Each row is a point. To make a cloud, some directions were put in groups of two or more. Within a group, all points are equally far from the middle, so they leave a hole (a ring in 2 directions, a hollow ball in 3). The other directions are filled evenly. Then the cloud was stretched, turned, moved and blurred a little. How many holes are there, and how many directions does each take, smallest first?

Cloud (19 x 3)
[[-80   5 -71]
 [ 30 -15 -23]
 [ 32  34 -47]
 [-35  74 -63]
 [-41  58  40]
 [-20 -40  49]
 [ 21  49 -72]
 [ 22 -28 -15]
 [-27  74 -34]
 [  8 -33 -45]
 [-17 -39 -75]
 [ 30  55  11]
 [-66  51 -47]
 [-12 -42  10]
 [-63  23  23]
 [-56  31  48]
 [-68  15   0]
 [-57  -5  36]
 [ 35  23 -45]]
Holes: 1 (2)

Cloud (29 x 4)
[[ -6  30  13  38]
 [ 12  -8 -50 -53]
 [-39 -69  76 -16]
 [-57 -43  67 -43]
 [-15 -27 -56  33]
 [-44 -33  76 -59]
 [-17  32  68  -3]
 [-21 -24  12  58]
 [-36 -21  75   1]
 [ 42 -28  57 -77]
 [-18 -95  44 -41]
 [-48 -12  53  -1]
 [ 49 -88   5  25]
 [ 16 -20 -36  24]
 [  9  23   1 -74]
 [-47  51  18  11]
 [ 49  18 -16   3]
 [ 18  13 -13  58]
 [-44 -35 -56 -49]
 [ 33  45  15 -25]
 [-70  -6 -36  -4]
 [-45 -44  15  -1]
 [ 52 -14 -57  24]
 [ 42  13  68 -65]
 [ 38 -82  39  44]
 [-75 -20  46 -53]
 [  6  29  76 -22]
 [ -1   4 -48  -3]
 [ 59  39  -8 -37]]
Holes: 0

Cloud (46 x 6)
[[ 49 -32  -4  93  52 -11]
 [-35 -26 -13  67  45  42]
 [-29 -44  46  33 -10  48]
 [ -5 -80 -22 -45  60 -31]
 [ 22 -27 -43  39  23  73]
 [-59 -47  43 -25 -26 -31]
 [-43 -47  53 -40 -21  21]
 [ 30  69   0 -59 -12   6]
 [-28 -73 -11  58  25 -57]
 [ 34 -47 -48  73  24 -48]
 [-49 -41  33  20 -44  13]
 [-49 -45  23 -71  -9 -25]
 [-29 -55 -22 -73  -8 -16]
 [-18 -18 -40 -17   2  80]
 [-38  33  39 -72  16  36]
 [ 57  27 -45 -30  -6 -52]
 [ 38 -57  -1 -56 -23 -17]
 [-14  58  -9 -36  77  47]
 [ 65 -35  31 -10  58 -64]
 [-45 -21  43 -14  95 -46]
 [ 77   3  11 -27  35  62]
 [ 56  29 -46  -6 -45  -4]
 [-42  42 -21 -60  -5  40]
 [  1 -33 -50 -22 -42  46]
 [-51 -24   5  35 -45  27]
 [ 77   2   3 -22  37  64]
 [-34 -44 -77  -7  18 -37]
 [ 26 -79  24 -15  87  13]
 [ -7  52  68 -29 -17 -28]
 [-29 -15  11 -47  82  55]
 [ 51 -53 -37 -39  10 -41]
 [ 22 -30   9  75   0  53]
 [-11 -30 -16 -40  36  83]
 [ 39 -38   0 -50 -21  54]
 [ 59  12  20 -25  86 -56]
 [  8 -77   9 -28  91  12]
 [ 14  54  70 -38  -8  -7]
 [ 32 -21 -50   1 -51  38]
 [-34  40 -13  57  56 -78]
 [ 52 -35  65  34  36  38]
 [-62 -31  32  -3  37 -79]
 [-50 -26  25  36 -27  39]
 [-47 -19 -52 -58 -15 -14]
 [ 23 -85  13 -21  82 -12]
 [-35  -6  40 -49  70  54]
 [ 76 -24  -1 -20  79 -35]]
Holes: 3 (2, 2, 2)

Cloud (88 x 8)
[[-40  48 -42   3 -45  15  -8 -29]
 [ 21  69  28 -39  16  41 -27 -33]
 [ 74  25   5 -22  18  41  53  37]
 [ -7  27 -67 -34  19   2 -47 -41]
 [ 24  15   0 -47 -66   7  24 -21]
 [-52  16 -28   2  53 -19 -28 -16]
 [-47 -36  17   3 -15 -28  13  35]
 [-58  36   9  34 -17  27  62  -9]
 [-41  35 -15 -60  21  -5  30  26]
 [ -2  52 -43 -59 -28 -60 -34  41]
 [-30  74 -33  -1  12  36 -42  -3]
 [ 14 -13  30 -42  41 -34  46 -16]
 [-19 -14   5 -63  14   1  49  61]
 [-16  10 -75 -15 -28 -54   4  57]
 [-30  11 -71 -20 -16  57  17  11]
 [  2  20 -69  17   0 -33  10 -38]
 [ -8  24 -82  -2   8  42  11 -23]
 [-27  25  33 -49  18   4  -9  60]
 [ 36  58  16   9 -47  21 -45 -42]
 [-13  14 -71 -32 -41 -25  13  52]
 [-33  18  44   5   3 -54  43  50]
 [ 35  25 -39 -22 -31 -26 -24 -24]
 [-36  66   8 -57 -12 -35 -32 -38]
 [ 22  10 -20 -88  36 -43  15  12]
 [ 47  24 -41 -31 -19 -24  46 -60]
 [-61  -1  -4 -31   6  76  25  34]
 [  3  -1 -27  42  10  31 -79 -26]
 [ 18  -2 -64 -29  15 -21 -51  68]
 [-26  28  58   6  -9 -60  33 -13]
 [ 54  38  15  26   3 -28   7  28]
 [ -5  54 -25  44 -26  35 -20 -34]
 [  4  54   3  22  71   4  32  43]
 [-37  59 -29  34 -49  -6 -26  62]
 [-23  42  29  52  -6 -27 -21   1]
 [-32  75  11 -30   6  -4 -10  17]
 [  7  14  14  46 -35 -22  23 -17]
 [-36  54 -17  27 -36  41  69 -41]
 [ 12  38 -57 -18 -23  52  22 -64]
 [ 23 -46 -38 -22  27  29  15 -43]
 [-63 -15 -26   1  10 -40   9   9]
 [ 53   5 -10 -63  11 -67  -1 -45]
 [ 26   7 -29  38  -7  22 -51 -37]
 [ 31  67 -30 -30  -1  26  47 -15]
 [ 53  49  27   1  35 -53   1 -55]
 [ 15 -11   3 -62 -39  25  24 -46]
 [ -2  -9  34  47   5  23 -14 -39]
 [-43  -6 -12  32  31 -20  -2 -29]
 [-29 -14 -53 -54  16  -2  20  47]
 [ -7  88 -32  11   1 -42 -20  58]
 [ -1   2 -77  15  36 -36  -3  54]
 [  2  45  50 -20  -3 -11  37  20]
 [-17   9 -68  33  11  37  18  19]
 [ 28 -21  16 -44 -38 -28  56 -60]
 [-15 -11 -74 -40   3 -34   8  -1]
 [ 33  30   3 -38 -45 -47  60 -39]
 [ 28  57 -23 -34 -35  68  54  21]
 [-20  67 -15 -26 -34  -1  67 -10]
 [  6  60  12  25 -78  -7  -5  10]
 [ -1 -22  32  27 -25 -17  60 -58]
 [  7  12 -95 -55  30   7  45  44]
 [ 37  50  21 -33  13  44  42 -19]
 [ 38  64  18  35  34   2 -10 -26]
 [ 42  20  -4 -49 -34  -3  20  -8]
 [-18   9 -62 -19  -9 -16 -37 -51]
 [  8  74 -36   2  16  30  49 -33]
 [-18  -9 -18 -58 -53  24 -20  32]
 [ 22  40  59  24   2  22 -12  -6]
 [ 27  64 -38  12 -20   4 -22 -12]
 [-31  63 -28 -50 -16 -18 -25  33]
 [  2  28  50  39  35   2 -32 -44]
 [-25  16 -55  31  17 -22   4 -61]
 [ -3  27  19 -29  65  49  64 -41]
 [-40   8  -6  41   2 -53  49 -57]
 [  0  25   9  62 -44  12 -25  28]
 [ 46  25  13  33  20 -26   7 -48]
 [-44 -26   4   9  14  12 -51 -15]
 [-20 -42 -42  11  24  60  49  22]
 [ 67  43  10   0  25  -6  36  -2]
 [ 23  -1  39  22  52 -31 -44 -41]
 [-67 -12  38  26  -4  48 -24 -37]
 [ 51  41 -78 -33  17  17  47 -14]
 [ -7   5 -36  39  29 -45 -34   7]
 [-55  -3 -24  38 -33  -4  21  50]
 [-30 -10  55 -26  -5  18 -13  32]
 [ 15 -17  30 -29  40 -72  -2  17]
 [-32  58 -16  -8  38  49  53 -46]
 [-17  51  12  49  22  42   8  43]
 [-26  50  61   8  13  27 -17 -21]]
Holes: 1 (4)

Cloud (78 x 8)
[[  5 -21  58  73  23 -25 -22  34]
 [-20  51  75  48  13 -20  -9 -30]
 [  8  44  56  59 -32  -2 -27  -8]
 [ 25 -20 -23  46 -29 -19 -28  -5]
 [-44  44  20  28  29  12  18  42]
 [ 34   1  33  -9 -51  16  -1  39]
 [  7  -1  44  -3 -16  39 -56 -11]
 [-15  30  58 -22  33   3 -20  -6]
 [ 11  14  -9   7  57   0 -34 -21]
 [-21 -43  -1  57  -6  15  44  24]
 [-43  32  65  48 -17 -37 -27  51]
 [ -8 -36  13  20 -12 -84 -34  30]
 [-40 -21   0  95  10 -21 -29  -5]
 [-19  36  -9 -11  36 -23 -33 -28]
 [-36  46  27  16  34 -57 -34  38]
 [ 30 -29  -2 -24  34 -22  -7   8]
 [ 49 -15  44  35 -33 -30   8  51]
 [-45  10  52   8 -37   2  47 -24]
 [-10 -34  12  10  63 -42  -8  48]
 [-35 -13  35   4 -53 -58  22  19]
 [ 48  37   5  22  34 -47  15  52]
 [-53  26  32 -14  38 -25 -45  19]
 [ 25 -10  21 -12 -49  22 -64  45]
 [ 33  -5 -33  10  41 -19  -9  41]
 [-14 -32   6  64 -19 -65  -5  -6]
 [ 27  38  47  42 -13  -9  43   9]
 [-38  29  63  35  19 -31  50  14]
 [  9 -58  50  -3 -32 -19  13  43]
 [-22 -42  31  39 -67  -9 -37  64]
 [ 28 -11 -18  31  -7 -41 -60 -19]
 [ 35   4  44  56  20  16  33  31]
 [ 15 -24 -22  39  24  31  28  46]
 [ 41  16  28  61  10 -49 -48  19]
 [ 22  26  10 -16 -49 -31  46  12]
 [ 16  13 -13 -20  24  19 -46  49]
 [-30  44  13  10  34 -63 -11  34]
 [-55  -3  80  28  27 -46 -16 -10]
 [  6  40  47 -26   6 -52 -30  31]
 [-29 -44  -1   1  39   3 -33  59]
 [ -5  40  10  30 -36  14  46  16]
 [-43  22  81  27 -22 -48 -38  22]
 [-42  -5 -29  39 -42 -39   4  57]
 [-15  25   5 -16 -52 -39  -7  -8]
 [-53  15 -24  23  44 -47  39 -18]
 [-30 -32   9  30 -47  -6  46  73]
 [-13 -57  69   8  37  13  38   1]
 [-25 -52   3  -6   1 -59  -6  -9]
 [ 19 -23  47   9  48  19 -20  70]
 [-15  26  29 -17  29  10 -71 -19]
 [ -7  44   5  36 -41  18   9  33]
 [-65   9 -14  31   7  -4 -50  79]
 [-56 -24 -20   7 -52 -19 -41  41]
 [-52  -3  28 -35 -13  17  35  38]
 [-16  34  73  13 -13 -32  36 -18]
 [-27 -28  53  50  46 -63 -47 -14]
 [ 28 -32  67   5   2  18   3  59]
 [-32  30 -25  18   0 -69  17  57]
 [ 43 -32  52  25 -20 -27  46  71]
 [ -3   0  12  28  15  56 -50 -23]
 [-34  29 -26  14  12 -66  27  43]
 [-21  30  41 -33  49   4  16   2]
 [-50  12  60  21 -37   3  20   5]
 [-59  27 -14  56   4 -57 -33 -31]
 [-45  23  63  42  -6 -27 -13  71]
 [ 32 -46   0 -11 -16 -59   7  51]
 [ 19  -1 -26 -13   3  15 -32  19]
 [ 18 -33  11  42  20 -73  22   8]
 [ 11 -40  45  57 -37   3 -13 -21]
 [-60 -28  12  41 -10  20  42   5]
 [ 40 -21  41  30 -50 -29 -33  21]
 [-27  29  61  -3  -2 -62 -12 -29]
 [ 24   0  -4  32  44 -19 -75  74]
 [-63  29  35  67  26 -31 -43  17]
 [-18  -8  23  44  -8 -78  29  58]
 [-39  27  -2 -13  11 -67 -46  43]
 [-23  39 -10  29  16  37  -2 -12]
 [-53   1  13  66  17 -78 -37 -30]
 [ -3 -50 -19  32 -28   5 -17   3]]
Holes: 2 (2, 4)
